Each row of a before or after table is a point. The points were changed in one or more steps. Then noise was added and the rows were shuffled. The steps act on how far a point lies along the listed directions, d1 being the first. Write out the steps. A step turns or swaps two directions, mirrors them in a line or flattens them onto one, adds a multiple of one to another, or multiplies one. Angles are multiples of 10 degrees, from the lower direction toward the higher: turns from -170 to 170, lines from 10 to 170 but not 90. Use the fewest steps. Two steps may share a direction if one is a turn and the other turns, adds or multiplies; they go together, in the order done. Otherwise the lowest direction goes first.

Directions:
(1): [ 17.5  -6.1 -14.9]
(2): [-16.0  -9.0 -15.1]
Before (11 x 3)
[[ -2.6  -3.8  -4.9]
 [  0.9  -2.2  -2.2]
 [ -4.2  -0.6  -3.7]
 [  9.7   0.2   1.8]
 [ -6.9  -2.8  -2.8]
 [  0.7   1.2   5.0]
 [-10.3  -1.2   0.8]
 [ -0.3   2.0   3.1]
 [ -2.9   4.4   8.3]
 [  3.9   0.9  -3.8]
 [  4.7  -1.0   1.2]]
After (11 x 3)
[[ 3.4 -2.8 -2.3]
 [-0.1 -0.4 -5.5]
 [ 2.6  1.7  2.2]
 [-1.5 -2.1 -1.6]
 [ 5.4  4.4  6.8]
 [ 7.6 -3.4 -5.2]
 [-7.3  0.3  3.2]
 [ 4.4  0.5  2.7]
 [-5.6  1.4  0.3]
 [-6.5 -2.1 -0.9]
 [-6.4  2.8  7.6]]
Steps: turn d1 and d2 by 50 degrees

Directions:
(1): [-17.3 -10.9   2.7  18.1]
(2): [-3.7 24.7  2.9 10.9]
Before (11 x 4)
[[ 3.5  8.1  1.0  2.4]
 [ 1.4 -4.0 -1.9 -7.0]
 [-4.0 -7.3  2.0  6.0]
 [-2.5  7.7  2.3  2.3]
 [ 0.4  5.0 -0.7  0.4]
 [ 7.7 -2.8 -2.5 -6.0]
 [ 5.0 -0.5 -0.4 -2.5]
 [ 3.5  7.9 -1.6 -1.9]
 [ 5.4  4.5 -1.7 -2.6]
 [ 5.5 -2.3 -0.9 -6.7]
 [-4.3  9.4  2.7  5.1]]
After (11 x 4)
[[ 3.4 -2.4 -2.0 -9.2]
 [-2.7 -6.6  1.7  4.9]
 [ 5.9  0.2 -0.5 -3.3]
 [ 1.5  6.8 -1.7  0.2]
 [ 9.5 -1.4 -3.0 -8.0]
 [ 7.2 -1.3 -1.1 -8.5]
 [-5.0  6.1  2.8  5.2]
 [-0.8  3.8 -0.7  1.7]
 [ 4.7  4.1 -1.6 -1.6]
 [ 0.9  6.5  1.5  5.2]
 [-8.2  6.9  3.2  8.9]]
Steps: add 0.5 times d2 to d1

Directions:
(1): [-13.6 -10.5 -12.8  -9.1   7.4  23.0]
(2): [ -8.7  -4.5 -22.4   4.4 -19.3 -11.7]
(3): [ 14.4 -16.7   6.8  10.8 -16.6  14.2]
(4): [  6.8  25.7  -5.9  -4.0 -12.2  14.9]
(5): [-22.9   6.6  12.4  18.9  -4.5   5.3]
Before (10 x 6)
[[  0.7 -13.1   1.4   2.1   6.4  -8.0]
 [  4.7   2.3  -2.6   0.0  -2.2   4.6]
 [ -8.1  -6.4   3.9   3.5  -1.2   4.2]
 [  1.5   2.5  -0.8   0.9  -0.8   4.3]
 [  0.5  -2.2  -1.7   2.3   2.1   4.8]
 [ -2.7  -1.0  -4.4   0.9  -4.9   6.0]
 [  4.1   5.0   4.1   2.6  -4.5  -1.0]
 [ -2.1   2.6  -1.5  -4.0  -1.2   6.6]
 [ -7.0   9.9  -1.1   4.8  -6.5  -1.3]
 [ -1.9  -5.1  -3.1   1.5  -3.1  -3.1]]
After (10 x 6)
[[-9.6  2.4 -1.9  6.6 -5.1 -6.5]
 [ 6.2 -5.1  9.0 -0.7 11.3  0.4]
 [ 2.6 -0.6 -5.8  1.5 -4.2  1.5]
 [ 0.6 -1.4 -2.3  2.4  1.7  5.1]
 [-4.0 -6.0 -4.3  1.5 -3.1  3.3]
 [-6.2 -4.0  6.9  2.9  0.3  6.9]
 [-0.7 -6.9  2.2  1.4  2.2 -2.5]
 [-3.7  0.2 -4.8 -3.2 -3.6  3.8]
 [ 2.5  3.4  1.2  3.5 -6.6 -3.4]
 [ 0.1  1.1 -3.9  1.6 -2.9  2.4]]
Steps: turn d2 and d4 by -60 degrees

Directions:
(1): [-14.3 -15.6 -14.1   7.8  14.8  -8.0  17.8  14.0]
(2): [-21.2   8.2  20.7  -8.4   7.6  -3.3 -11.0  17.1]
(3): [  4.2  17.7  11.2  -1.3  -9.5 -10.3  28.9   3.4]
(4): [  5.8  15.4 -20.0   1.3 -10.6   4.5  -7.3  25.4]
(5): [-24.1  16.5  -9.0  12.8  -3.3  12.8   2.7 -15.0]
Before (10 x 8)
[[-0.9 -4.3  0.6  0.2  3.7  0.4 -2.4  4.1]
 [ 1.5  8.3 -5.2  3.1 -5.9  0.5  6.7 -7.1]
 [ 0.8 -1.4  0.3 -1.7  6.1 -2.4  3.3  0.2]
 [-1.3  0.1 -6.9  3.1  0.1  7.2 -3.9  2.7]
 [-1.6  3.5  2.8  0.7 -5.7  4.7 -1.3 -8.4]
 [ 9.2 -2.6  2.5 -1.7 -3.2 -3.2  5.2 -9.3]
 [-7.2 -5.0 -0.3  0.4  4.0  0.7 -5.2 -4.2]
 [-3.3 -2.4  2.8  0.1  1.4  2.3 -2.5 -6.2]
 [ 5.3  8.4  0.4 -3.1 -7.8  3.3 -0.2  1.4]
 [ 0.1 -7.2 -1.6 -2.0  0.9 -2.3  0.9  9.0]]
After (10 x 8)
[[ 0.8  1.9 -3.6 -0.9  3.7 -0.9  1.8  3.9]
 [-5.9 -0.6 -7.7  4.2 -2.2  2.8  3.6  2.7]
 [-2.9  6.8  7.1 -2.5 -3.5  3.2  0.6 -6.0]
 [-4.5  1.5 12.1 -5.3  2.7 -5.5 -0.4 -1.1]
 [-0.6  6.4  5.0 -5.1 -2.3 -1.7 -5.9  9.7]
 [ 0.8 -2.1 -5.7  3.4  0.7  2.9  0.1  1.1]
 [ 4.7 -2.0  8.7 -4.6 -3.6 -0.2 -3.6 -2.9]
 [ 5.4 -8.2 -5.2 -0.9  1.8 -1.6 -3.1 -0.4]
 [-4.2 -5.5  1.1  2.2  4.3  5.1 -2.0 -5.9]
 [ 6.1 -4.2  0.6 -2.6  0.2 -0.4 -3.6  1.6]]
Steps: mirror d2 and d3 in the line at 80 degrees; turn d4 and d5 by 120 degrees

Directions:
(1): [  4.8  -6.6   2.3   5.7  -3.1   5.7  23.1  23.2 -21.8]
(2): [-29.8   3.9 -12.5 -13.1   1.6 -10.3  -5.9   4.1 -17.3]
(3): [ 11.8  -5.5 -13.2  -9.5  -4.3  17.8  -2.1 -22.4 -20.4]
(4): [  4.3  -1.8  -9.2  30.0  -2.1  -6.1 -21.9   3.9 -12.1]
Before (14 x 9)
[[-3.4 -1.6 -3.6 -2.3 -0.5  1.2 -3.3 -4.8 -1.4]
 [ 0.2  0.4  1.8  2.9  0.3 -2.6  1.5  6.1 -1.6]
 [-8.0  5.2  1.2 -7.5 -0.3 -6.8 -0.6  2.9  5.0]
 [ 1.8  0.8 11.5 -7.5  3.5 -3.6  5.4  4.2 15.6]
 [ 4.0  0.0  8.5 -3.7  1.5  0.6 14.5  7.4  6.0]
 [-0.9 -1.1  6.7  5.2  1.4 -2.8 11.0 13.0 -2.3]
 [ 0.6 -1.6  5.5 -1.9  6.4 -1.0 10.9  8.1  3.5]
 [ 6.4  0.0 -0.9  8.0 -2.2  1.6  0.2  2.8  2.2]
 [-0.9  1.3  3.1 -1.0 -0.3  0.4  4.9 -0.9  1.5]
 [10.1 -0.9  2.5  4.6 -4.8  5.5  4.5  4.8 -2.9]
 [ 2.1  0.1  4.9  3.3  1.6  0.7 -2.6  0.2  4.5]
 [-1.0  4.3  6.0 -3.1  2.1 -3.6 10.4 10.8  9.4]
 [-5.4  2.4  2.1  2.0 -2.3 -4.9 -5.6 -2.6  1.2]
 [ 1.3  0.3  1.9  4.7  0.4  0.9 -2.0  3.5  0.1]]
After (14 x 9)
[[-5.0  1.6  2.7  2.5 -2.8 -4.3 -1.4  1.1 -1.6]
 [ 2.3 -0.3  5.3  3.3  1.4  1.3 -0.6  1.9  3.2]
 [ 0.0 -0.4  4.7 -4.6  6.7 -1.1  6.7  2.1  7.6]
 [ 0.7  0.6  2.4  4.3  0.6  0.4 -2.6  2.9  1.4]
 [-1.2  5.0  5.5 -5.9  2.4 -3.2  8.6  6.3 12.0]
 [ 9.0  0.8  2.3  3.6 -4.2  3.9 -1.3 -0.5  2.5]
 [ 2.9 -0.1 11.3 -9.0  3.1 -1.6  8.6  4.8 12.8]
 [-7.0  4.1  1.4 -8.1 -0.7 -5.4  2.5  4.9  2.2]
 [ 3.4  1.3  7.4 -6.5  1.9  0.3  9.8  0.6 10.1]
 [-3.0  1.5  6.1  1.7  2.6 -4.5  3.3  4.0  6.3]
 [-3.0 -2.1 -3.4 -1.0 -0.7  1.6 -1.3 -2.3 -3.8]
 [-0.5  1.4  2.9 -1.6 -0.2  0.6  4.3 -2.2  1.9]
 [-0.6  1.6  1.9  1.7  0.7 -3.4 -0.8  3.3  1.6]
 [ 5.7  0.6 -0.7  7.7 -1.8  0.7 -1.2  1.9  4.3]]
Steps: multiply d1 by 0; turn d3 and d4 by 10 degrees

Directions:
(1): [  7.3  20.2  12.5   7.0 -16.4 -11.8 -24.6   1.3 -17.0  -0.1  15.8  -6.0]
(2): [  8.6 -13.6   0.9  17.9 -11.2 -21.2  -0.1  -1.0  24.6 -22.0   3.4  -0.8]
(3): [ -8.5   9.3  -5.1  -0.7 -23.9   1.7  16.5  19.3  16.2  20.1  12.6  -5.0]
(4): [ -5.4   8.2  14.8   7.1  14.0 -23.1  19.6 -10.1  -3.4  11.7  10.1  20.5]
(5): [  5.6 -10.9 -22.7  13.3 -19.9   4.4   4.7  -7.5 -19.8   2.2   1.3  22.8]
Before (14 x 12)
[[ -0.8   9.6   3.5  -6.2  -8.0   8.1  -8.9   7.6  -6.9   3.5   3.3  -8.2]
 [  0.4   3.5   8.0  -0.6   4.9  -0.3  -5.9  -0.8   0.1  -3.6  -4.1  -4.8]
 [  1.6   1.5   0.7   1.9  -5.1   0.1  -1.1   2.7  -0.7  -0.3   1.3  -3.5]
 [  3.7  -3.1  -3.9   2.0  -1.2   2.4   1.7   1.1   7.2  -5.2   0.5  -2.2]
 [  1.6  -2.2  -4.9   2.0  -5.0  -3.6   3.1   2.6   2.9  -1.5   2.7   5.8]
 [ -1.7   2.1   3.1  -3.4  -3.8   1.9  -4.9   7.1   6.1  -6.1   1.6 -12.2]
 [ -3.0   2.6   0.5  -0.6   2.6   1.9  -4.1   2.1  -7.1  -0.8   2.9  -3.1]
 [ -3.8   1.6   2.4  -3.1   5.6   5.3   8.6   1.7   2.5   7.6   0.1  -2.2]
 [  0.9  -4.8  -1.0   2.7  -2.6  -1.9   4.0  -1.3   3.9  -2.3  -0.6   2.1]
 [ -5.8   1.6   2.2  -3.7   4.3  -3.8   6.9   3.6  15.3   5.1  -1.3  -5.5]
 [  3.2  -2.3   0.8  -0.7   5.1  -0.8  -5.7  -4.8  -5.4  -3.1  -3.7   3.3]
 [ -4.1   2.3  10.8  -5.7  10.7   1.9   2.0   3.3  10.4   3.2   0.1 -11.3]
 [ -2.3   0.5   0.2  -6.9   0.9   2.9   4.2   4.3   7.4  -1.3  -4.9  -5.6]
 [ -2.2   3.1   4.7  -8.2   5.8   6.8  -5.0   3.9  -0.6   0.8  -2.9  -7.6]]
After (14 x 12)
[[ -5.0  10.3   7.4  -5.9   4.7  -2.9  -1.5   3.9   4.0   8.9   1.7  -8.1]
 [  1.3   1.1  -1.1   0.9  -4.1   2.1   0.3   1.4  -3.4   1.1   0.5  -1.6]
 [ -1.2   5.4   1.2  -2.9  -8.2   3.0  -7.6   7.0  -2.1  -2.5   3.8  -9.3]
 [ -1.9  -2.2   0.2  -0.1  -2.1   0.2   6.1   2.2   5.6   1.9   0.4  -0.3]
 [ -1.9   4.3   7.8  -3.9  11.2   3.5   0.2  -1.6  -3.3   3.6  -0.2  -4.3]
 [  3.1   2.6  -1.0  -3.7  -5.9   9.2 -10.8   0.4 -15.9  -1.8  -0.1  -1.2]
 [ -1.3   8.9  14.4  -1.8   4.5  -2.6  -8.3   1.9   0.2   2.2   5.4 -11.5]
 [  1.7   1.1  -2.6  -0.6  -2.5   3.6   2.6   4.1   7.4  -0.2   1.2  -4.5]
 [  2.9   1.8   5.5  -3.4   3.2   1.6 -11.9   0.4  -4.7  -5.1  -1.7  -5.2]
 [  4.1  -5.4   0.2   3.8   0.4  -4.6  -3.7  -3.4   2.9  -6.4  -1.7   3.1]
 [  3.0   3.0   5.8   4.7  -3.1  -3.6  -7.3  -0.5  -0.4  -4.9  -1.1  -3.1]
 [ -1.1  -1.0  -4.6  -2.7  -2.9   1.5   6.2   4.3   3.4   2.9   1.2   4.4]
 [ -0.9  -1.5  -1.6   2.3   2.1  -0.3  -4.5  -0.5  -7.1  -4.8   2.0  -0.9]
 [ -1.3   5.7   4.2  -8.4   1.4   1.4  -2.1   4.0   2.6  -1.0  -3.3  -7.5]]
Steps: turn d1 and d5 by 50 degrees; turn d2 and d3 by 60 degrees
